Each row is a point. Examples show where two turns around zero, p and q, send a point. Where does a point land after both, in the order given? Backwards means that the second turn is done in reverse. Each puzzle has new turns, and all numbers are rounded.
In the rows, 128 means zero.

Turn p:
[109 121 154] => [ 98 133 142]
[120 142 127] => [124 112 128]
[157 109  56] => [208 135 129]
[ 83 175 120] => [113  66 143]
[185 113 154] => [125 174  83]
[114 107 159] => [ 98 149 144]
Turn q:
[127 144 109] => [110 145 127]
[ 93  54 125] => [144  85 196]
[174 163 128] => [108 133  74]
[118 151 150] => [150 149 115]
Where do these land?
p, then q: [153 110 146] => [113 160 120]
p, then q: [117 198  83] => [108  51 156]
q, then p: [112  96 168] => [133 173  99]
q, then p: [129 107 115] => [112 141 142]

Turn p:
[114 100 158 135 167 120] => [113  81 106 151 128 135]
[100 153 124 101 160 167] => [ 99 131 163 167  99 111]
[ 87 131 135 161  91 130] => [178 137 104 139 103 112]
[138 100  97 119 132 108] => [101 135 103 104 144 117]
[140 152 133  92 128 128] => [120 124 170 117 134 120]
[144 157 139 156 138  80] => [156 121 128 141 186 132]
[173 103 110 132  79 163] => [129 167 122  76 103 169]
Turn q:
[148 121  93 134 121 132] => [129 145 121 118 144 161]
[ 97  74  97  96 103 116] => [ 76  89 140 114 164 155]
[ 94 137  87 113 181 132] => [151  94 119  64 126 132]
[103 141 147 135 109 113] => [110 134 152 129 119 100]
[ 97 138 165 146 151 150] => [141 107 140 132  78 107]
[105 136 153 155 113 101] => [122 138 172 136 120 101]
[183 146 141  80 106 146] => [116 152  61 159 145 118]
[168 146 143 133 162 119] => [178 140 111 143 136 115]
[158 112 126 161 106 142] => [130 154 137 157 122 163]
Where do these land?
p, then q backwards: [118 149  72 145 149 104] => [165 152 141 105  92  96]
p, then q: [126 101 140 122 145  99] => [128  96 136 117 146 150]
p, then q backwards: [113 129 147 132 108 169] => [122 132 141 164 140 160]
q, then p: [145 120 142 150 123 107] => [143 120 131 147 142 153]
q, then p: [146 105 131 107 114 122] => [115 133 106 157 127 129]
q, then p: [147 107 120 124 107 115] => [120 127 125 165 123 134]
q, then p: [149 133 145 107 112  94] => [124 121 115 160 164 120]
p, then q: [ 60 128 135 138 126 118] => [133 159 167 137 172 147]
p, then q: [148 181 120 127 169 225] => [108 164 160 154  27  99]

Turn p:
[134 116 133 205 158 108 148 128 164] => [145  77  88 155 142 122 127 104 184]
[ 84 120  83 111 166 117 128 103 142] => [110 152 154 140 139 129 184  97 156]
[ 62 128 123 156 155  81 179 140 147] => [107  87 134 149 151  63 175 108 163]
[126 124 154 103 111 188 101 143 103] => [113 145 130 145 114 154 103 135  61]
[141 154 134  98 139 131  79 165  97] => [127 187 118 148 105 119 111 166 108]
[160 156 118  84 163 173 157 193  89] => [146 139 184 179  58 118 109 168 104]
[154 100 112  60 116 150  83 133  50] => [143 189 153 123 121 176 146 193  67]
[129  94 163  95 121  98 123 100 146] => [ 88 117 108  82 125 147 152 146 131]
[159 125 118 131  91 147 109 140 157] => [158 134 106 102 104 140 107 105 110]
[ 87 101 126 143 102  66 153 125 147] => [124  95 108  93 160  85 176 120 139]
[144 127 130 166  87 135 115  60 130] => [139 120 118  90 185 168  95 104 135]
[155 192 141 184 125 141 160 107 164] => [137  96 135 128 134 113  51  90 176]
Turn q:
[118 121  97  77 153 109 157 123 170] => [ 96  88 166 112 128  83 135 135 157]
[ 81 170 112  92 125 154  56 107 157] => [208 108 183  98  91 130 149 137 136]
[108 120 116 134 130 156 137  79 128] => [144 121 153 169 143 127 151 151 123]
[135 172 187 194 141  90 126 153 168] => [153 115  95  79 199 157  77 100 118]
[147 112 180 155 143 162 135 182  85] => [126 195  57 116 145 127 141 125 123]
[165 110  80 121  77 114 127 140 129] => [ 87 120 140 151  84 152 126  83 136]
[120  61  94  97 118  84 110  89 152] => [ 71 100 189 127 105 161 138 166 139]
[136 165 138 127 169 169 133 121 152] => [172 108 107 126 155 101 149 127 157]
[122 134  74 151 130  90 116 154 112] => [105  95 122 113 100 134 131 103  76]
[100 119 148 107  88 175 158 111 102] => [142 188 155 174 128 103 130 135 131]
[176 124 182 153 134 105 152 147  53] => [102 169  42 145 131 135  80 147 113]
Where do these land?
q, then p: [ 85 110 141 116  84  87 133 126  74] => [119 169 112 144 161  92  86 156  85]
q, then p backwards: [159 103 123 150 141 112 172 137 111] => [ 90 125 176 142 143 128 104 123 134]
q, then p backwards: [146 133  76 147 115 145 165 125  91] => [ 82 117 139 144 153 162 123 172 142]
p, then q: [152 105 105 164 135 188 135 170 153] => [120 132 113 195 123 191 140 116 131]
p, then q: [101 122 159  94  76  97 130  78 129] => [125 139 149  99 102  62 133 179 131]
q, then p backwards: [ 90 185 177 119 122  83  88 113 174] => [197 160 112 142  65 131 164  94 107]
p, then q: [158  83  72 169 163 140 127 128 115] => [119 118  88 171 169 143 156  91 167]
p, then q: [129 153 163 147 194 162 105 114 142] => [175 120 160 122 158 165 164 107  92]
q, then p: [176 163 145 100 142 168  72 165 169] => [139 125 152  56  71 163 128  87 150]
q, then p: [ 85 123 118  74 107  98 152 125 122] => [ 92 136  85 108 146  89 119 160 110]

Turn p:
[158 125 121 176 133 149 144 141 110 123 132  75] => [132 157  98 137 179 133  86 120 109 108 119 116]
[ 97 180 109 103 129  48 105 111 101 148 181 164] => [142  85 198 186  95 135 141 172  96 170 155 122]
[156  91 161 138 130 130 164 172 166 135  75  91] => [120 178 124  75 147 135 125  54 120 117 102 128]
[169 121 120 161 116 139 121 166 108 106  86 123] => [109 170  97 138 171 118 146 103 113 112 142 149]
[180  91 148 136 138 174 184 146 122 158  95 102] => [115 136 102  97 169 142 128  71 124  69  85 105]
[ 94 124 163  97 165 118  64 113 122 137 150 155] => [153 114 152  97  72 116 148 183 113 115 159 130]
[132  96 135  73 106 147 115 146 120  99 144  77] => [195 136 122  96 160 157 138 128 164 127 138 141]
[108 184  92 106 138  93  80  57 140 154 135 155] => [104  84 152 148  94 105 142 180 132 180 171  74]
[111 180 116 109 120 131 146 128 112  83 117 128] => [124 151 155 170 141 118 134 145 179 135 128 133]
[ 97 157  92  98 144 121 106 114 122 150 162 199] => [113  74 149 154  92 119 169 188 122 150 116 133]
[121 100 151 171  92 186 145 174 177 186  99 114] => [143 152  60  99 109  95 126  65 106 128  59 119]
[ 68  92 142 116 128 128 129 112  99 125 115 119] => [158  99 150 106 121  86 107 123 147 109 138 156]
[145 147 122 152 169 117 145 120 149  81 162 124] => [ 92 156 140 135 131 171  88 166 132 132 125 134]
[135 124  68 135 132  88 127 102 134  94 149 152] => [ 87  96 136 146 146 153 116 154 129 172 155 155]
[150 107 178 149  78 152 144 118 139 142 118 143] => [133 129  83 136  91 138 127  69 134  99 128 124]
Turn q:
[129 102  78 158 138 146 113  83 157 173 171 115] => [177 103 183 187 120 134 157 133 160 125 136 131]
[193 158 144 130  94 130 109  90  95 131 143 136] => [100 185 126 154 133 117 182 157 116 110 121 152]
[157 160 132 185  89 123 118 134 120  85 166 145] => [119 165 163 114 179  92 135 156 121  77 125 142]
[ 92 155 135 125 123  98 118 144  77 142 106 120] => [ 86 129 118 136 116 123  96 141 109 135  90  88]
[ 31 145  99 114 165 189 130  73 130 135 134 154] => [140  93 165 181 168 197  89  82 118 176  91 145]
[171 176 136  86 126 104 112 176 155  96  74 151] => [ 86 177  80  76 122 136  92 158 156 141 166 149]
[ 42 158 167 128 161 117 175  96 160 105 116 117] => [141 131 161  89 150 194  97  77  90 158 117  80]
[147  83 140 105 114 131 107 134 133 145 146 133] => [155 123  93 138 107 118 150 121 148 107 117 142]
[133 140 141  92  79 151 144 144 130 174 123 160] => [134 139  57 165 159 141 134 142 128 129 139 115]
[130  73 127 130 205 125 124 180 137 146 135 113] => [119  49 126 100  84 123 131  98 171 113 143 124]
[140  85 128 164  97 112  90 141 125 117 155 117] => [158 132 140 130 111  77 129 134 137  76 110 135]
[102 122 129 116 153  75 172 140 121  82 127 135] => [131 104 134  52 130 140 117 143 106 148 104 114]
[168  95 121 154 151 132 147 108 151 127  83 135] => [140 113 141 120  91 139 138 136 101 123 186 158]
[158 140 112 104  96 159 132 150 100 134 113  59] => [106 148 106 151 123  57 145 115 131 175 146 116]
Where do these land?
p, then q backwards: [105  98 123 180 162 100 164 128 142 130 122 124] => [ 94 139 128 147 143 137 109 141  96  76  91 134]
p, then q: [ 86  75 136 134 145 103 122 124 119 120  68 123] => [144 147 106  97 114 179 146 147 139 122  67 133]
q, then p: [193 177 177  86 123 126 191 154 129 117 134 114] => [142  88 194 139 158 135 116 163 157 152  56 103]
q, then p backwards: [105 106 103 172 129 104 114 140 157 119  75 158] => [ 99 104 162 155 154 106 120  91 108 116 176 108]
q, then p: [100 135  79 107 120 162 115  68 100 137 151 152] => [ 76 142 101 124 112  85 132 104  83  85 110 123]
q, then p: [145 179 171  88 161 122 146 195 137 129 160  99] => [141 104 170  78 131 124  99 149 177 184  91  95]
p, then q: [154 166 179 113 105 128 153 182  89 134 164 142] => [ 92 153 156 119 163 105 141 123  66 112 177 155]
q, then p: [158 148  78 106 115 127 105 113  96 158 140 121] => [112 152 130 140 113 103 118  93  87 151  86 140]
p, then q: [ 77  96 118 185  98  98 120 113 147 105  91  87] => [133 154 140 161  95 174 137 174 177 102  77 126]
p, then q backwards: [113 134 154 175 154 118  99 101 139 116  93 130] => [155 143 136 151 117 116 111 160 124 112  75 101]
p, then q: [142  92 102 107 105 118  83  74 128 140 168 148] => [175  72 105 151 134  86 161 125 152 121 120 144]
p, then q: [161 100  92 120 116 196  97 100 105 150 156 126] => [150  64 141 109 113  82 126 142 156 168 148 161]
q, then p: [166 167 140  81 135 158 146 170 127  81 170 137] => [ 87  94 189  94 112 126 140 161 145 155  83 115]
p, then q: [ 86 118 140 139 123 132 136 130 176 156 100 132] => [150 165 103 146  96 143 119 157 116 148 113 109]

Turn p:
[157 141 137 113 100  91  91 134 116 146 141 116 155 122] => [112 151 126 120 157 168 133  88 139 138  99 121 141 116]
[141 112 133 164 108 141 151 148 137 144 109 141 133 148] => [121 143 150 123 137 111 161 144 142 121 156  99 117 128]
[107 101 151 162 116 137 121 121 151 156 106 115 132 101] => [154 123 133 142 119 144 146 143 178 101 141 109 143 135]
[ 96  84 148 131  99 132 152 162 137 138 112 151 125 108] => [123 103 107 145 150 134 158 154 150  91 166 115 114 113]
[125 106 110 142 153 159 140 141 137 110 165 107 101 134] => [141 116 165 144 102 122 138 148  94 109 125 156 108 132]
[138 145 117 116 167  73 123 122 107 140 129 109 173 110] => [156 177  90 141 150 133 116  97 108 133  97 132 154 133]
[138 145 158 103 146 137 111 115 102 138 132 133 154 133] => [119 124 118 106 142 137 102 120 110 123 102 104 154 146]
[110 155  83 102 137 168 123 140 124 111 114 123 104 151] => [138 103 125 105  86 124 112 121  91 156 149 129  94 123]
[122  99 165 145 128 117 108 141 141 133  93 150  98 136] => [116 104 135 146 122 111 140 133 154 114 146  99 160  91]
[129 129 121 124 112 167 154 139 153  67 113 119 109 133] => [131  94 143 136 118 114 130 176 124 165 129 130  81 119]
[142 105  98 128 130 152 146 105 114 115 127 125  96 117] => [132 139 145 116 109 127 104 165 122 122 145 158 115 112]
[148 162 133 120 137 102 116 123 141 150 145 154 145 104] => [ 95 154  95 130 121 138 138 110 134 136 103 132 152 147]
[129 165 142 104 136  83 139 109 115 159 144 107 135 134] => [131 149 102 109 142 110 114  81 138 115  86 139 131 136]
[112  93  98 131 120 164 135 107 157  94 136 138 114 163] => [140  90 164 115 122 113 141 159 117 152 164 165 125 133]
[126 178 125 135 130  96 109 112  88 119 156 132 147 126] => [108 152 123 144 144 133  86  80 120 145 113 135 132 157]
Turn q:
[110 111 104 114 142 174 117 139 135 111  68 105 130 146] => [139 132  86 135  99 150  96 140  84 114 144 154 154 104]
[134 105 156 141 151 115 122 139 116 114 137 108 117 141] => [144 141 141 157 125 144 126 129 124 109 134  97 109 128]
[129 117 100 154 144 150 134 113 113 158 151 135 119 137] => [106 117 162 127  91 130 139 141 141 119 120 144 122 107]
[135 131 124 130 134 114 102 131 118 138 144 225 159 120] => [129 120 126 107 118 112 110  87 171 143  77 165  78 150]
[142 141 188 136 112 114 148 141 117 121  60 125 116 130] => [130 147 114 155 194 146 107  91 101 134 124 114 134  93]
[135 104 110 110 138 118 130 138 117 161 128 109 109 119] => [116 140 155 121  97 140 126 116 115 146 151 114 137 130]
[118 145 150 125 141  99 140 123 152 108 136 135 106 126] => [151 107 122 127 145 111 138 115 129 125 117  88 129 128]
[116 110 121 108 137 167 151 127 123 108 132 125 137 147] => [152 132 123 117 113 123 129 134 123  93 154 154 132 112]
[119 121 171 134 127 148 122 129 153 133 141 135 130 140] => [139 111 139 117 153 129 114 145 112 108 125 125  96 127]
[138 156 140 126 138 159 127 140 130 112 146 130 130 125] => [156 120 128 126 141 124 115 155 153 131 134 136 125 115]
[107 194 110 139  60 127 133 148 121 130 140 123 133 147] => [134 148 118 106 169 126 179 166 129 163  92 157 155 126]
[145 117 115 138 151 105 134 121 127 161 144 115 161 119] => [ 89 152 149 123 107 109 114 132 146 122 127 109 125 140]
[113 108 113 133 144 102 140 128 114 123 124 111 145  53] => [116 131 150 168 114  90 107 106 130 135 141 125 167 171]
[158 147 105 128  54 105 113 120 173 115 127 125 114 145] => [ 99 118  74 112 155 127 183 146 115 173 134 122 110 136]
[121 113 112 104 146 124 108  85 113 128 144 114 113 125] => [120 104 133 121  97 156 138 120 145 107 146 116 146 151]
Where do these land?
q, then p: [107 130 152 153 108 176 141 154 107 142 122 110 111 136] => [ 92 140 119 157 128 135 112 153 108 102 123  84 137 139]
p, then q backwards: [165 127 131 171 118 121  90 110  98 135 123 151 137 122] => [146 136 134 121 141 111 134 130  87 165 114  83 140 108]
p, then q: [ 76 102 146  98 156 133 148 147 122 137 160 118 142 108] => [143 141  96 173  85 129 147 109 146 112 144 148 109 108]
q, then p: [151 157 116 120  98 109 101 104 140 134 135 148 160 154] => [150 104  92 104  94 106 147 123 112 140 151 144 113 118]
q, then p: [132 143 127 143 104 109  99  90 142 129 133 143  94 125] => [171 119 132 112 125 111 142 155 127  98 157 134 126 119]
p, then q: [ 88  97 134 107 139 133 170 118 125 109 104 130 143 130] => [138 153 127 144  78 119 130 119 147 151 141 106  97 133]
q, then p: [145 135  84 163 111 123  75 111 137 126 125 109 133 139] => [146 117 127 127 115 128 159 117 129 120 188 113  85 132]
q, then p backwards: [132 122 130 127 101 122 123 164 106 102 122 117 113 113] => [120 124  96 150 137 109 123 135 138 107 128 123 162 122]
p, then q: [166 130  81 157 110 116 127 114 127 140 149 149 114 143] => [148 108 151  86 170 119 133 123 147 126  94 132 136 132]
p, then q: [ 99 134 151 112 155 143 164 154 139  98 143 137 137 126] => [132 159 131 165  89 138 155 105 110 128 119 122 122 113]
p, then q backwards: [101 120 147 101 190 137 147 146 147 108 120 131 129 134] => [ 83 127 114 149 132 133 131 132 180  88 118 124 113 124]
q, then p backwards: [130  94 148 124 117 141 127 163 145 150 113 131 117 128] => [132 132  91 121 132 142 131 145  95 102 136 120 128 147]
q, then p: [154 162  89 129 114 132 106 109 127 148 111 145 129 100] => [145 114  99 108 120 142 166 117 141 114 167 133 149 145]
q, then p: [120 113 149  75 161 145 150 129 110 119 135 106 118 143] => [105 123 150 122 143 157 117 147 111 149  75 144 122 142]
q, then p: [150 164 106 155 119  74 113 113 124 156 114 125 128 140] => [186 119  96 114 105 118 135 118 156 124 145 110 108 145]
p, then q: [131 116 156 112 149 134 168 121 153 114 138  97 145 108] => [137 158  98 150 112 123 114 104 112 154 128 121 118  90]
